Each row of a before or after table is a point. The points were changed in one or more steps. Then noise was added and the rows were shuffled. The steps act on how far a point lies along the listed directions, d1 being the first. Name the steps. A step turns or swaps two directions, mirrors them in a line or flattens them onto one, adds a multiple of one to another, or multiplies one. Angles are multiples of 10 degrees, from the lower direction toward the higher: turns from -170 to 170, lines from 10 to 170 but not 90. Use the fewest steps. Two steps may share a direction if one is a turn and the other turns, adds or multiplies; they go together, in the order done. Otherwise the lowest direction goes first.

Directions:
(1): [-44  30  22]
(2): [ -9 -41  39]
(3): [36 26 36]
Before, 8 rows:
[[  9  14  -1]
 [ 33  16   3]
 [ -1  29  36]
 [-21 -22  20]
 [ 11  -5 -11]
 [ 18   0  20]
 [ -5 -26  33]
 [  8  -4  48]]
After (8 x 3):
[[ -3  -1 -18]
 [ 38   8  26]
 [-18 -37  52]
 [ 15  15 -17]
 [ 24 -50  53]
 [ -7 -60  58]
 [ 32   4 -32]
 [ 21 -25   8]]
Steps: turn d1 and d3 by 60 degrees; multiply d2 by 2

Directions:
(1): [ 21 -40  18 -12 -27  58]
(2): [-48 -28  41   1 -31 -29]
(3): [ 7 55 56  4 -2 18]
(4): [ 10 -30  25  54  45   0]
Before, 14 rows:
[[ -9  26  13   3   3  -7]
 [ -2 -11  40  10  -4  24]
 [  5  -3 -17  26  24  -4]
 [-11 -33 -15 -23 -28   9]
 [ -5  34  21  -5  -1   5]
 [ 12  16 -33 -18  13   7]
 [-12 -23   9  -6 -30  -1]
 [ 24  -5   0  25  45   1]
 [ 20  37  -6 -13  15   0]
 [ -9  37  27   6  22 -25]
 [ 30  -5 -15   8  11  12]
 [  8  -4   9   5  -1   3]
 [  8  37  22  25  46 -16]
 [-19 -12   8  -9 -10 -22]]
After, 14 rows:
[[ 34 -14  16  43  60  13]
 [  3 -20  -6 -19 -17  27]
 [ 30  11 -19  16  27   1]
 [ 32   9 -14 -25   1  34]
 [-21  -2  26 -12 -17 -15]
 [ 13 -23  38  -4  -7  38]
 [ 38 -32  32  25  30  49]
 [ -8 -49  -5  17  10 -11]
 [ -1  -8   8  -4 -14  24]
 [  7 -10  -1   7   4  -3]
 [-33  23 -17 -20 -15 -42]
 [ 18  38 -25 -25  10  18]
 [-27  -5   1  -7 -23 -36]
 [ 20  10   8  36  30  14]]
Steps: turn d1 and d3 by -120 degrees; multiply d2 by 1.3; multiply d4 by 1.6

Directions:
(1): [-44  18   7 -26  -7  48  -5   7 -35   1  -5]
(2): [10 11 24 18 -4  3 10 60 -2 40 18]
(3): [-48 -15 -37  40  24   0  14   9   6  -2  18]
(4): [  7  -1 -11  23 -20  47 -21 -13  44  23 -18]
Before, 14 rows:
[[ 27   6  17  14  -3 -13  15  26  16  27   7]
 [ 10   8  22 -21  -7  -8  -8  21 -27  -3  -7]
 [ 10  -5 -11  10   6  -2  13  -6   7  -1   1]
 [ -6  15  20  -1  -7  21  -2  32 -11  30  10]
 [ 16   6  18  -1   9 -13   1  30 -25   8   9]
 [  9  -5  -5  -5  -2 -23  14   3  -1   1   7]
 [  0   4  12   4   6 -21  18  30  -2  23  15]
 [-17  -2   9 -28  16 -43  29   7 -43 -25  18]
 [ 16  -5   7   8 -10  -9  -2   0   9   0   3]
 [ -7  10  15  11   8  17   7  27 -10  19   8]
 [  5   2 -10   0   7   0  15   3  10  10   1]
 [-26  16  12 -21  -2  22   0  14 -35 -15  -4]
 [ 27   3   7  -6   7 -22   2  -5  -5  -2  -4]
 [ 18   7  16  19  -6 -11  18  36  -1  25  12]]
After, 14 rows:
[[ -6   1 -16  -4  13  -5  17  -7   0   2   4]
 [ 34   7  19 -23 -28  19 -31 -11   6   1 -33]
 [ 12  -4  11  -5  -8 -13  -1  -8  -5 -13   1]
 [ 14  -8 -13   3  -7 -10   5 -10  17   3  -1]
 [ -3  16   8   5 -19  49 -14  14   7  12 -16]
 [-24   3  -9  -1   9  28  -6 -23  -5 -11  -7]
 [ 45   6  13 -13  -3 -14  -9 -15   9   3 -14]
 [-13 -11 -21  -2   3   1  -3 -37  21  -8 -11]
 [ 22 -12 -13  36 -16  19  -6  -9  60  28  -9]
 [ 10   0  -2 -27  -2 -13   2 -47   2 -26 -17]
 [ 21  -3  -6  -3  -6  15 -23 -33  10  -8 -21]
 [-16   7   1 -24  -8  33 -15 -30 -11  -8 -10]
 [  3  -6 -12  10  12  -8  17  -2  -5  -7   6]
 [ -3  -5 -16 -10  -7   3   1 -47   3 -25 -15]]
Steps: turn d1 and d2 by 160 degrees; turn d1 and d4 by -150 degrees; multiply d3 by 2

Directions:
(1): [-27 -30  27 -60  43 -40   3 -27 -19 -32 -14 -52  29 -13]
(2): [ 22  14  -3 -26  21 -46 -35  44  13 -23  36  56  47  29]
Before, 8 rows:
[[  3   4   1  -1   5  -4  -6  11   5   1   5  11  13   9]
 [  3   1   1 -10   6 -10  -2   4   2  -3   5   4   9   5]
 [-11 -10  12 -27  15 -13   5  -4 -11 -13  -6 -13  10  -3]
 [  9  11  -3   6  -3  -8  -9  15   7   1   2  23   5   7]
 [ -3   4  -2   9 -10  11  13  -5   1   9   3  -3 -13  -5]
 [ -8  -4  -2  -8   7  -3   3  -1  -4  -6  -7  -5   1   5]
 [ 11   9  -5   7  -3   1  -4   9   6   4   8  21   2   8]
 [  6  -2  -2  -6   4  -7  -8   0  -7  -5   4   5   7  -5]]
After:
[[  4   5  -1   4   1   0  -5   9   5   3   3  11   8   7]
 [ -1  -3   5 -15   8 -12   0   0  -1  -4   3  -5   9   2]
 [-12  -8   2 -19  14 -11   5  -6  -8 -10 -10 -13   6   2]
 [  3  10  -7  19 -18  16  10   2   5  14   7   7 -16  -2]
 [  4  -4   1 -10   6 -10  -8  -4  -8  -6   2  -1   9  -8]
 [ 15  19 -10  23 -15   4  -7  18  10  10   2  31  -6   8]
 [-26 -27  28 -59  37 -33   7 -18 -21 -29 -13 -42  26 -11]
 [ 18  18 -12  26 -17  15  -6  14  11  15   9  34  -9  11]]
Steps: multiply d1 by 2.5; multiply d2 by 0.7

Directions:
(1): [-16  -2  -9  34  21  -1 -11 -28  15 -10   4 -28  -2  40 -17  21  -5  46
 -52 -26]
(2): [ -8 -12 -60  24 -24  28   4 -10   4   9 -26  34   1   6   7   2   2  47
  42  11]
(3): [ 24 -43  27  12  12   8 -15   8 -23   5  30 -24  22  25 -30   6  40  16
  46   7]
(4): [ 53  -5  -5 -38  49  -7  12 -32   6  -8  -4  -2  -7 -27  -7  16 -35  34
  12  16]
Before:
[[ 10   4  21 -12  18 -12  -6   1  -1  -8  13 -15   5  -4  -8   2  -9  -8
  -21   4]
 [ -3   1  32   1   0  -5  -3   3  -5  -3  15 -15   4   6 -10   2  13 -26
  -10  -2]
 [  5 -15  12   4  -5   5  -4  14  -7   5  11  -6   8   8  -9   0  14  -8
   21   3]
 [  3  -5 -19  17   7   7  -3 -21   6  -1 -10  -5  -9   9 -11  12   2  50
  -13 -10]
 [ 10   5   7 -14  10   2  -2  -6  -1  -2   2   7   5 -13   3   3 -13  -6
   -5   1]
 [-19  10  -5  30  11 -12  -4 -10  17  -9   2 -27   0  32  -9   9  -5  15
  -48 -23]
 [ -9   2  18   2  -2  -5   0   7   2   4   3  -9  11   5   9  -2  -2 -15
   -5  -6]
 [  8 -18 -22   3   1  10   4   0  -1   7  -8   3   6  10   5  10   5  28
   18  11]]
After (8 x 20):
[[  8 -10  -6  18  18   3  -5 -23   4  -4  -2 -19  -6  16 -19  16   5  52
  -20 -14]
 [ 12   5   5 -16  12   3  -2  -8   0  -2   0  10   4 -16   4   3 -15  -5
   -2   3]
 [  6   9   1  -9  12  -6  -1  -4   5  -7   2  -3   0  -7   0   3 -17   2
  -21   7]
 [-26  10  -8  40  12 -11  -7 -15  19 -11   2 -32  -2  42 -11  13  -5  24
  -60 -30]
 [ 13 -22 -12   0   8   5   3   1  -4   6  -1  -4   8  11   0  11   7  25
   17  12]
 [ -1 -10  -2   7 -14   9  -1  13  -4   6   2   5   5   4  -2  -2  12  -6
   24   5]
 [-14   8   7   8 -13   3   2  -1   2  -1  -1   2  -1   2   0   0   5 -17
  -10  -1]
 [-15   5   9   6  -8  -2   1   7   5   4  -2  -2  10   3  13  -4  -4 -12
   -4  -6]]
Steps: multiply d1 by 1.3; flatten d2 and d3 onto the line at 50 degrees; multiply d4 by 1.3
